Each row of a before or after table is a point. The points were changed in one or more steps. Then noise was added and the rows were shuffled. The steps act on columns, c1 being the first. Write out the steps. A step turns or swaps two columns, mirrors them in a line or flattens them onto one, adds a multiple of one to another, or multiplies or shifts one. Angles are multiples of 10 degrees, from the lower column toward the higher: turns from -170 to 170, lines from 10 to 170 but not 90. Use the fewest steps. Two steps may share a column if one is a turn and the other turns, adds or multiplies; they go together, in the order done. Otherwise the lowest column goes first.

Before:
[[  3 -26]
 [ 29  11]
 [-34  42]
 [-41  52]
 [-10 -64]
 [-15  37]
 [ 46 -49]
 [ 44  -7]
 [ 19  57]
 [-24 -11]]
After (10 x 2):
[[ -8 -46]
 [ 46 -25]
 [ 29  32]
 [-24   9]
 [-15  56]
 [-44  74]
 [-35  68]
 [  5  -5]
 [ 18  79]
 [ 45  15]]
Steps: shift c2 by 20

Before (13 x 6):
[[-18  28 -41  13  33 -20]
 [-38 -19 -13  10  -7 109]
 [-37  20   4  -7  48   6]
 [  8  -3  -9  19  39  38]
 [ 36 -10 -18 -73  42  10]
 [ 10 -56 -15  67 -40  30]
 [-11 -34  -9 -26  -9  46]
 [-49  -8  17 -11 -10  82]
 [-69 -21 -15  57 -56  35]
 [ 11 -11  26  20   5 -45]
 [-46 -43  27  24   6   1]
 [ 16 -41  69  28 -49  24]
 [  0 -55  31  47  39  21]]
After:
[[-33  -8 -16  -1 -13 107]
 [  9   9  -8  44   5  36]
 [ 18 -31  52 -27 -48  24]
 [-37  29  11  38  31   5]
 [ 10 -46 -40   3 -78  31]
 [-48   2  21 -15   5  84]
 [ 36  -2   7  -1  84   9]
 [ 11  -2  24  14 -17 -45]
 [  0 -45  23  59 -23  21]
 [-12 -23  -3 -20  18  47]
 [-18  36 -39  37   6 -20]
 [-70 -12 -39 -20 -79  35]
 [-44 -31  23  18 -17   2]]
Steps: shift c2 by 10; turn c4 and c5 by -60 degrees; add 0.3 times c5 to c3

Before, 8 rows:
[[-63  10 -15  52 -64  55   9  -2 -60]
 [ 73  10 -24  15 -31 -17  54  34   2]
 [-51 -34 -11  -7  11 -48  -6 -14  21]
 [ 24 -25  15  17 -37   7  14 103   8]
 [ 12 -14  25 -16 -69  44  15  18 -15]
 [ 77  37  28 -66  48  -8 -17  15  28]
 [ 15 -25 -24  13  12   2  37 -13 -47]
 [ 15  11  50  51  -5   8  25  14 -18]]
After, 8 rows:
[[-67  49  32  79  47  16 -12  -6  46]
 [ 51  13 -16 -62 -64 -44   6 -35 -96]
 [ 17 -32  10  24 -35  62  -4 -84  12]
 [-16 -17  18  11 -69 -22  -5 -42 -24]
 [ -7 -44  -7 -51  11  28   3  41  33]
 [ 50  14  35  15  -6   3 -13 -15 -29]
 [ 13 -33 -33  15  12  -9  13   9 -76]
 [ 16  14 -38  73 -30  36  15 -15   2]]
Steps: swap c1 and c4; multiply c2 by 1.3; flatten c3 and c7 onto the line at 160 degrees; turn c6 and c8 by -140 degrees; multiply c9 by 1.6

Before:
[[ -22  -19   20   44   18   52  -13    6   18  -20   33  -16  -22   -6]
 [ -16    0  -32   41   28   23  -31  -39   -3   55  -59  -19  -30    7]
 [ -22   26    8   48  -25  -25    2   17   23   -1   18    8  -41  -22]
 [  -3    3   12  -55  -23  -15   -2   10   18    0   58   26  -28    3]
 [ -42   24   20   23    3  -16    3   13   -2  -15  -65   13  -22    0]
 [ -13    7   37   37  -12  -23    3   -7    9  -13   30  -21   14    3]
 [ -10   20  -71    8   29   15  -43  -14    9  -10   54    0  109   11]
 [ -35  -10   26  -33   17    6  -37   -4    5    4   28  -20  -28  -58]
 [  -7    8   19   30   15  -19  -10   -4   11  -18   57   81   54    3]
 [ -37   20   32   16    5   42  -58  -13   23   -4   64  -21  -34   11]
 [ -21    0  -59   48   12    1  -11    2 -121   18   31  -24   41  -14]]
After:
[[-33 -19  20  43  19  53 -13  14  18 -21  33 -17 -53 -19]
 [ -3   4  13 -55 -23 -14  -3  26   7   0  57  26  12 -12]
 [-25   1 -31  41  27  24 -30 -98  12  55 -57 -17 -59   6]
 [-13   7  21  30  15 -19 -10 -11   3 -18  57  81  33  -8]
 [-54 -12  27 -34  17   5 -36  -7 -43   4  29 -22  -4 -35]
 [-61  20  32  16   6  45 -58 -32  35  -3  67 -23 -44 -15]
 [-39  25  10  48 -25 -26   2  44 -14  -2  18   6 -76 -33]
 [-68  26  20  21   2 -17   5  32  -7 -17 -64  11 -36   2]
 [-15  21 -70   9  27  15 -43 -34  18  -7  55  -1 102  -3]
 [-20   6  39  36 -11 -25   3 -17   2 -14  30 -22 -12  -7]
 [-31   0 -58  47  13   1 -12   6 -72  18  31 -24   8  98]]
Steps: multiply c1 by 1.6; add -0.7 times c4 to c13; turn c9 and c14 by -60 degrees; add 0.3 times c6 to c9; multiply c8 by 2.5

Before (12 x 20):
[[ 19  -8  13  24 -22  51  31 -39  39 -23  -9  -4  -3  -4  -6  -5  15 -21
   29 -25]
 [ 29  54  -6  17   2  42   8 -21  39 -25 -21  11  -9  24  25 -23 -15   6
  -19 -44]
 [-21   2 -22  33  67   4   9  24   2 -24 -27  42 -12  -4  47   2  33  22
  -13 -27]
 [ -8 -11 -24  38  46  -7  -7  41  29 -48 -17  40 -26 -28  21 -40  21  35
  -62   9]
 [ 60 -20   7 -13  -2  24   6 -38  22 -19  27 -22  22  44 -28  -7  18 -11
   14 -47]
 [ 26  26  19 -20 -19   1  36 -18  21 -12  11  13  32  14 -41 -10  14 -37
   26 -31]
 [ 31 -25  23 -25 -44   7   7 -14  36  18   3  18  19  23   9   6  28 -22
   -4 -33]
 [ 34 -28 -11 -11  26 -54  16 -25 -16  10 -46  -2 -36  -1  -4 -29  50   6
  -22  11]
 [ 38 -18 -10   8  38 -18 -38  26 -33   8 -32  39 -30 -41   6 -18  39  13
   -4  16]
 [ -9  -8 -10  44  23 -16 -11  34 -34  -8 -28  42 -54  15  -1 -22  49  45
  -30  15]
 [ 18   3   8 -19   5  46  31 -13  35  16  -3 -18  14  23 -22  10 -21  -4
    6  -9]
 [  8   2   5 -16  40 -18 -17  -3 -14  -5   3  21 -57 -22   6  -4  77  15
  -34  21]]
After, 12 rows:
[[  22  -49  -22   37   46   -6   -6   41   30   -8  -65   39  -25  -30
    21  -41   21   35   47    9]
 [  90   30    6  -13   -3   23    6  -37   22  -33   -3  -21   21   45
   -28   -7   18  -11   41  -47]
 [  57    2   19  -19  -19    0   37  -18   22  -16   -7   12   31   13
   -39  -11   14  -37  -70  -31]
 [  37  -33    6  -15   42  -19  -16   -4  -13   -5   -4   22  -57  -23
     6   -3   76   15    7   22]
 [  20  -21  -10   44   23  -17  -12   34  -33   20  -27   42  -53   13
     0  -21   49   47   28   14]
 [   9  -14  -21   33   66    4    9   24    3   11  -44   41  -14   -5
    48    2   31   21    1  -28]
 [  68   12   -9    7   38  -17  -38   25  -33   30  -10   39  -30  -41
     6  -19   38   13   43   14]
 [  48    2    9  -20    5   45   32  -14   37    9   15  -18   14   24
   -20   10  -20   -4   -8  -10]
 [  61   18   23  -25  -44    6    8  -13   36    6   22   18   19   23
    10    5   28  -23   61  -33]
 [  50   34   13   22  -22   52   30  -40   39   -4  -31   -4   -4   -2
    -6   -5   15  -21    7  -24]
 [  59  -65   -8   18    1   43    8  -21   38    7  -43   11   -8   23
    24  -23  -14    5 -122  -44]
 [  64    2  -12   -9   25  -53   17  -25  -16   46  -19   -1  -36   -1
    -3  -28   49    6   72   10]]
Steps: shift c1 by 30; multiply c2 by 2.5; turn c2 and c19 by -110 degrees; turn c10 and c11 by 60 degrees; multiply c11 by 1.3

Before:
[[  21   37  -17   17   42   28    2   34   -3   39   19   30   25  -23
    37    3   49   10  -10  -11  -12   37  -29  -24   -4   37   -3    5
   -32   20  -14   -2  -41   30  -16  -22  -13   12   36  -17   -2  -51
    11   -7   25    0  -13    8]
 [  10   29   22  -15   24  -21  -22   27  -16    2   12  -24  -56   10
   -45   22    7   11    6  -14   -4  -24   -4  -16    8  -16    6    9
    -4    7  -13  -24  -58  -40   17   26    4  -27   26    0   -8   -6
   -39  -20   47   15   -7  -11]
 [  13  -24   -1  -29    5    3   -5  -27  -31   29   28  -31   -2  -39
    -6  -48   -4    9   38  -45   -2    1  -22  -51   37  -22   22   24
    29   22  -15   18   11   21  -20  -67   24  -16  -13   12  -39   28
     3  -16   21  -22    0   37]
 [  -3  -46  -51  -41   14    4  -13   10  -48   25   55  -10   48  -16
    20  -21   24  -36   16   21  -16   33  -25  -16   11  -13  -29    0
     8    9   42   14  -23  -26   -2   17   26    2  -34  -18  -36   26
   -14  -19   26  -12   56   -6]
 [  10   27    9   27    3   -5    0   56    6  -31   12    1   21  -53
    26    0  -41   73  -14  -38  -32   30   39  -15  -26  -19  -53    0
   -49   42   14    1  -14   13  -13  -17   -1   -4   21   -3   -4   -9
    15   14   12  -13    6   -3]
 [ -15   -2   56  -53   11   -3  -27   22   13   13   28  -26  -12   12
   -47  -16   -4    1   11    5    7  -28   18  -31  -25  -12    7   -4
   -38   57  -10   21    9  -43   -1  -52    8   20   -9  -24   23    2
    19  -14   21   40  -26  -10]
 [ -49   25   32  -37   22   -7   11  -49  -13  -77  -22  -35   30  -36
   -24  -16   18    8  -28  -20    8  -11  -53  -29  -14  -28    0  -14
   -45   79   20    2  -19  -32  -17  -14    4   37   23   17    3   13
     6   14  -10   45 -105  -27]
 [  32   -5  -30   45  -24   43   29  -10   16   -9   28    5   -8  -13
    -9   -5  -18   59   -3   -9  -37    3   -5    1   13    8    6   10
    37   32    0   25   19    1    9   25    0  -24    7   32   17   29
   -43  -43   51    2  -13   -3]
 [ -13  -19   32   -6    5   18  -13  -26   68  -52  -12  -16   -6  -13
    29   56   25   49  -10  -56  -19    6   33   43  -41   33  -49  -29
    31   14   33  -17  -17   -9  -44  -20    8   52  -27   -9    7  -11
     7   50   31    8   11  -43]
 [   5  -45   87   24   29  -33  -19   -9  -14  -14  -23  -74   25  -12
   -15    4  -26   27   51  -22  -41   22    4   -2   40   43  -47    5
   -57   20  -18   -6  -24    5  -18  -41   46  -20  -58   33   32  -34
   -11   50   -8   15  -13  -30]
 [  -7  -12   37   10    0  -27  -39  -13   18  -21  -24  -11   29   -9
    33  -59   75  -56   31   21  -33   24  -14   19  -35  -22  -31   11
   -23  -41  -32  -18  -60  -11  -10   -6   12   18    4   43  -19  -36
   -48  -45   29  -19   -2  -30]
 [ -24  -28   -9  -23   -1   -3   28    3  -15  -40   20    0   27   11
     8   -8   -9   15   34  -30   13   33  -22  -11  -19    4  -13  -27
   -52  -18    4   -9  -36    8   15   -3   33  -43  -28   15   28  -43
    22    5    8  -12  -45  -42]
 [  14    4   12  -16   15  -27   -5  -10    4    0   -1  -28   15  -20
    43   13   -7   35   61  -17  -18   27   54   38   11   -7  -31  -43
     5  -35  -35   12  -14    1   -3   51   38   40   -3   23  -31  -16
    -7    4  -19   17   42   -1]
 [ -17   46   41   10   28  -12    0  -14    1  -17   -4   44  -17  -14
    84   28   14  -12  -40   -5  -24  -57  -11  -68  -16   10  -36  -46
    12    2   55   39  -28  -20  -31  -18  -50  -23  -31   50   15  -10
   -68    9   15  -45  -57  -37]]
After (14 x 48):
[[   5  -44   87   22   30  -36  -18   -8  -16  -10  -24  -76   28  -10
   -17    4  -40   32   49  -22  -43   19    7   -4  -39   43  -23    9
   -55   16  -19   -4  -24    5  -19  -38   18  -19  -58  -15   30  -30
   -11   63   -3   21  -15  -34]
 [ -44   28   32  -35   19   -8   13  -47  -13  -77  -20  -33   32  -41
   -26  -13   30    8  -25  -22   14  -10  -52  -29    4  -29    3  -13
   -44   78   22    2  -18  -30  -16  -14    8   41   21    3    3   36
     8    4  -10   46 -102  -25]
 [  12  -23   -1  -33    1   -3   -6  -26  -33   28   27  -32   -4  -37
    -8  -48   -7   10   35  -46  -32    1  -22  -50   -1  -21   25   23
    24   20  -13   18    8   22  -21  -69   12  -15  -14   11  -39   39
     3  -25   24  -20   -2   37]
 [  35   -5  -27   44  -25   46   31   -9   19   -7   29    3   -9  -14
    -6   -7  -30   59   -3  -11  -12   -1   -8    1  -41    4   23    8
    44   35    1   21   19    5   10   21    2  -23    5   12   18   21
   -40  -50   55    5  -13   -2]
 [ -16   -2   59  -57   11    1  -24   17   15   14   30  -25  -11   13
   -49  -18   -6   -2    9    6   26  -28   18  -30    5  -11   -3   -3
   -38   62  -12   19   11  -45    1  -53    0   19   -6   -9   24   -4
    19  -14   20   41  -28  -12]
 [  -9  -11   39   12    3  -23  -38  -11   20  -18  -22  -11   28   -5
    32  -60  120  -60   26   20   39   23  -11   16  -35  -23   -3    9
   -20  -37  -30  -15  -58  -11  -11   -2    7   19    5    2  -18  -99
   -43  -28   30  -17    0  -30]
 [ -26  -23   -3  -21   -2   -1   31    3  -14  -39   17    0   24   11
     9   -5  -16   10   34  -28   16   32  -22  -12   17    6   -7  -28
   -55  -19    5   -8  -30    7   16   -1   10  -43  -30   -6   30  -77
    28   19    4  -13  -46  -43]
 [ -13  -21   32   -5    5   16  -13  -29   66  -51  -12  -15  -10  -10
    27   60   38   49  -11  -56   42   11   32   38  -15   34  -42  -29
    33   16   32  -19  -19   -9  -41  -17    5   49  -24  -27    9   15
     4   52   31    4   10  -39]
 [  -6  -43  -53  -39    9    3  -15    8  -47   28   51   -8   46  -11
    23  -25   40  -34   16   24  -10   36  -29  -16  -16  -18  -31   -5
     7    7   45   15  -18  -27   -1   14   11    4  -37  -16  -37   34
   -16  -29   24  -14   54   -7]
 [  11    3   10  -16   13  -28   -2   -5    2    1    0  -32   12  -21
    41   13  -11   34   63  -19  -12   23   54   37  -18   -7  -11  -44
     8  -33  -35   10  -15    1   -4   48   17   41   -6   -4  -31  -26
    -5   12  -19   15   38    0]
 [   9   29   25  -14   23  -21  -23   24  -17    3    8  -22  -56   10
   -46   21   13    8    8  -13   -9  -28   -2  -19   -8  -13    1    9
    -2    7   -7  -29  -57  -42   16   27   -6  -27   27    2  -12  -24
   -41  -16   48   16   -6   -9]
 [   7   28    6   32    2   -8    0   57    4  -29   16    2   19  -58
    23   -1  -61   69  -11  -39   29   32   42  -13  -28  -17  -41    4
   -46   41   11    1  -12   14  -12  -18    2   -4   19  -25   -7   -4
    11   17   14  -13    9   -4]
 [  18   37  -16   20   38   27    4   35   -5   40   17   25   22  -20
    35    1   75   11  -14   -9    5   34  -26  -31  -13   36  -13    7
   -34   23  -14   -2  -42   26  -17  -20   -1   12   38   -4    0 -100
    11    7   28   -1  -14    9]
 [ -18   49   38   12   27  -10    3  -12   -2  -14   -4   39  -16  -12
    85   25   23  -10  -41   -4   13  -58  -13  -65  -26    9   -5  -43
    15    1   55   39  -26  -23  -34  -21  -18  -27  -30   -3   18  -17
   -67   12   18  -43  -60  -36]]
Steps: multiply c17 by 1.6; turn c21 and c25 by 90 degrees; flatten c27 and c40 onto the line at 30 degrees; multiply c37 by 0.4; turn c42 and c44 by -20 degrees; multiply c42 by 2

Before:
[[ 17 -15  -7 -19  31  47 -41 -15 -28  67 -42 -36   3  15 -35  23  -7  19
   12 -47  24 -19 -41 -26  17 -46   2 -11 -49 -20   0  50 -27 -14  35  16
  -37  34  30 -37  31 -41  35  -9 -59 -46  46  31  17 -24 -11  -2  29 -34
    6 -38 -21  32 -17  14  37  -9  10  -5]
 [  5 -15 -43 -32  29  19  -9 -58   0   7 -53  14  -9 -24  20  23 -27  -8
    0 -19  20  -1 -45 -38 -18 -33  24 -41 -38 -11  45  15 -16 -27  41  -3
   44  17  -1 -21  20 -33   1  36 -41   0  25  -8  28 -50  -9 -49  44 -11
   21 -30 -13  12 -29   9  47 -27  54 -28]
 [-13 -29  40  -9 -66 -57 -20  22  -7  -8   7  27 -35  14  22 -12   6  39
  -49  -3 -37  43   4  25  75  49   9  -1 -24 -29 -28 -36   5   8   4  -5
   18 -52 -25 -31   6  31 -30  -8  22  44  15 -35  10 -11 -54  -4  34  -9
  -36  14  19 -31  20 -18  -6 -10 -64  81]
 [ 24  -6 -16 -14  26 -20 -16  -1  10  51 -32 -29  -6  17 -11  43 -41   0
   31  -9  -3 -10 -27  31 -22 -17  12 -27 -33 -21  14  18 -63 -55  18  16
   62 -11  13  -4   1 -31 -11  39 -15  -7  58 -38  23 -43 -26 -30  39  14
   16  -7  12 -23   6  37  14 -43  12 -33]
 [-27 -57  30  50  -8  -3  44  19   7 -25 -48 -25 -31  16  19 -27  -3  43
  -33  54 -40  40 -25  13 -10 -38 -37   7  15 -27 -57  -7   7  55 -53   4
  -33 -26 -56 -23   6   2  -7 -25  21  48 -33 -13  -8  10  -4  61 -18  -3
  -29   0  65  59  13  46  -8  34 -11  35]
 [ -6 -34  64  64 -67 -17   7  -1  11  -5  27  -9 -73  40  45 -49 -32  63
  -44  33 -15 -22  23  17  86  28  18 -21  -7 -44 -50 -56  26  45  -5  17
  -27 -50 -46  -9 -24  41 -54 -15  38  24  -8 -51 -32 -20 -30   6  16  18
  -45   2  21 -42  54 -32 -19 -26 -23  71]
 [ 16 -42  -3  83   8  16  52  36  37 -18 -62 -17  20  -8  47  18 -18  63
   27  45 -17  69 -33  24  -8 -33 -50  28  32  13  -3 -13   4  46 -52  71
    4  13 -29 -19  58 -62  19  53 -38   4 -20  23 -25  23  15   3 -24 -44
  -11 -21  38  34  -7  44 -15  39  10  -1]
 [ 38 -27 -23  -5   1  -8 -37 -27 -34   1 -15  -7 -16  31 -17  35 -35 -18
   27 -20   6   7 -16   7   8   2  -7 -25 -29  -5  30  42 -47   9  29  -9
   37 -30  33 -16  11 -53 -23  12  10  -6  28 -17  52 -16 -15 -58  26  17
   25 -52 -24  12  21 -27  57 -55  17   2]
 [ -4 -26  -3  19  20  48 -24 -24 -27  31 -57 -38  31 -30 -11  21 -26   0
   21  -3   9   4 -10  31  -2 -34   3  -6 -14   0  23  46   5 -51  33 -15
   10 -22  27 -25  39 -35  -9   8 -23 -40  54  11  39 -49  13 -19  28 -15
   24  23 -29  25 -13   1  26 -13  44  20]
 [  3   7   4  12 -55 -26  19 -15  -2 -18  29  45 -42  49  34   1 -31  36
  -58  -5 -23 -10   7  52  51  64   5   9 -23 -11 -45 -39 -33  23  34   1
    0 -65  -3   7 -32   3 -39 -24  15  16  18 -48  19 -15 -21 -53  63  33
  -41  62   7 -27  44  -3  27   4 -30   9]
 [ 19 -59  20   5  28  -1 -20 -62 -24  31 -51 -27  44   1  -7  21 -27  -4
    7 -33  -5  29 -52 -41   1 -12  12  -5 -36  17  -1  -3 -21 -29   4   0
  -30  19  27 -28  10 -49  19   0 -34 -46  19   0  21 -32  22  12  28  18
   39 -22 -29   1   4  38   5 -35  24  21]
 [  6   4  -1 -31  31  16  -9 -55  -4  64 -52 -24  29   9 -12  24   2  -4
   18   7  12  16 -59 -24 -14 -44 -19 -25 -21 -18  48  11 -43 -25   8  -2
   11 -46  32 -25   5 -16 -21  21 -17 -27  21  19 -17 -21   5 -45   4   2
    1 -23 -53   1 -15   8  52 -25  -2 -10]
 [ 17 -27  17  -6 -18 -12 -20  -4 -42  13 -12  33 -21  48  -6  31  -8   3
    6   0  -3  -6  22 -32  -8   7  11  11 -44 -16  11  -9  -5   1  24  18
   20 -58  -4  20 -15  17 -13  48  -6   5  25 -54  25 -25 -51 -53  39  -2
   11  50   0 -21  52 -21  28 -18   3  -2]
 [ 15 -55  40  89   2  -6  59  33  24 -43 -60 -63 -30  -1  47   9   9  55
    9  15 -52   9 -33  10   6 -44 -36  65  53   8  15 -29  32  41 -60  11
  -22   0 -38 -58  31  -1  44 -30   2  16 -35  24 -35 -16 -27   6 -13   3
  -36 -16  42  49 -12  52 -37  36 -14  20]]
After, 14 rows:
[[  13  -30  -97  -45  -69  -56  -19   21   -9   -4   10   28  -36   13
    21   -9   10   41   17   -2  -10   45    3   26  -48   50   11    0
   -19  -30  -29  -35    4    5    4  -18  -16  -49  -26  -28    6   33
   -30   -7   22   40   14  -35   12  -14  -52   -4   33   -9  -38   16
    14  -32   24  -19   -2   -8  -66   82]
 [ -23  -17   -6   18   29   49  -43  -14  -26   62  -35  -31    3   17
   -35   30   -3   14   16  -46   14  -22  -39  -32  -22  -47   -1   -8
   -47  -19   -1   44  -28  -14   35   23   30   36   29  -31   25  -42
    34  -13  -61  -46   46   38   15  -25  -10    0   31  -33    6  -35
   -25   30  -16   16   39   -3   11   -2]
 [  12   -5   30   32   23  -19  -16    1    9   53  -37  -26   -7   18
   -12   46  -38    1   11   -6   10  -13  -29   31   11  -19   11  -21
   -36  -17   18   14  -58  -51   20   11  -59  -13    9   -4   -2  -29
   -10   40  -18   -8   61  -40   23  -46  -26  -28   36   17   14   -7
    16  -26    7   36   13  -46   14  -35]
 [ -24  -66  -17    9   32    2  -17  -62  -25   29  -54  -32   44    1
    -1   22  -26   -3   -9  -34   -7   32  -47  -42   11  -14   11   -4
   -36   15   -2    4  -23  -27    4   -2   21   22   27  -31   11  -50
    20    0  -29  -47   24   -2   18  -36   25   11   25   18   37  -21
   -30   -2    3   36    8  -37   25   21]
 [   1  -24   -8    7  -20  -11  -20   -5  -38   17   -5   34  -18   47
   -10   35   -5    1    2    1    7   -8   22  -30   20    2   10    9
   -47  -15   10   -8   -4    5   23    9  -21  -64    0   19  -12   14
   -12   50   -3    4   22  -52   27  -21  -49  -56   43   -5   15   46
     1  -20   51  -21   27  -13    1   -1]
 [  -3  -46    9   14    9   17   51   36   33  -19  -61  -17   19  -11
    47   13  -16   63  -85   46   30   71  -31   22    6  -28  -50   28
    34   12   -2  -12    1   47  -57   49   -5   12  -27  -19   55  -60
    20   54  -37    8  -17   23  -23   24   19    5  -22  -46  -11  -21
    38   29   -6   50  -13   43   15   -5]
 [ -12  -50  -31  -11    3   -7   61   34   28  -46  -57  -65  -30   -3
    49   10   11   56  -90   13   -6   14  -31   11   20  -47  -36   60
    52    8   13  -31   30   40  -58  -14   23    0  -35  -56   33   -4
    42  -30    2   17  -39   15  -33  -19  -24    4  -17   -1  -36  -20
    40   49  -13   52  -37   37  -13   22]
 [  14  -14   52    3   29   19   -8  -58   -2    7  -52   15   -7  -28
    22   26  -28   -4   32  -14    6    1  -48  -41  -13  -31   24  -42
   -38  -10   48   14  -16  -28   40    6  -40   12   -9  -21   18  -35
     2   37  -38    0   23   -8   31  -54   -6  -49   44  -11   20  -33
   -14   13  -28    8   47  -25   53  -28]
 [   1  -26    4   18   20   49  -25  -23  -25   28  -58  -39   32  -35
   -13   20  -24    3  -20    0    2    3  -10   33   -2  -33    1   -7
   -14    0   21   48    3  -50   34   -5  -11  -22   28  -25   38  -35
   -10    3  -22  -43   54   12   42  -50   13  -16   29  -15   24   28
   -32   25  -18    2   26  -13   42   22]
 [   1  -26    9   29    6   -9  -36  -27  -34    1  -14  -13  -11   31
   -16   34  -32  -15    2  -22   -2    5  -15   12  -28    1   -5  -27
   -26   -2   25   39  -46    6   29   -3  -34  -35   32  -19   11  -50
   -24   15    8   -7   27  -15   55  -17  -23  -56   25   12   22  -56
   -20   11   18  -24   56  -56   16    0]
 [  -6  -37 -122  -53  -66  -18    7    0   11   -8   29  -12  -75   44
    48  -52  -30   66  -52   32    8  -23   25   16  -45   30   18  -24
    -9  -45  -50  -58   26   47   -1    6   28  -57  -44  -11  -25   43
   -58  -13   39   25   -6  -53  -36  -20  -26    8   13   14  -49    2
    20  -44   49  -31  -19  -31  -23   70]
 [  -3  -63  -11  -43  -12   -8   47   16    6  -20  -50  -27  -30   19
    17  -26   -1   44  -42   55  -10   39  -26   13   31  -38  -41    8
    16  -28  -55   -9    6   54  -52  -17   36  -25  -56  -27    8   11
    -5  -30   21   49  -31  -17   -6    9   -7   60  -20   -5  -30   -1
    62   56   11   47   -5   31   -9   36]
 [   1   11  -42  -55  -58  -27   18  -18   -5  -18   33   46  -44   47
    35   -2  -28   37    2   -7   -3  -15    7   56  -47   60    6    9
   -21   -9  -42  -39  -34   21   33   -9    4  -69   -3    8  -28   -1
   -40  -23   17   13   19  -48   18  -13  -21  -50   66   38  -38   62
     7  -25   42   -2   27    4  -28   11]
 [   9    6   13   17   36   18   -9  -58   -5   60  -53  -27   27   13
   -13   23    5    0   29    5    5   21  -57  -22   13  -46  -22  -26
   -19  -15   50   10  -43  -19   11    3   -4  -44   35  -21    8  -17
   -21   23  -19  -30   21   20  -13  -17    1  -48    4    8    3  -22
   -52    3  -10    8   51  -28   -2  -14]]
Steps: multiply c1 by 0.4; turn c1 and c37 by -160 degrees; multiply c25 by 1.3; turn c3 and c25 by 140 degrees; turn c4 and c19 by -100 degrees; flatten c21 and c36 onto the line at 60 degrees
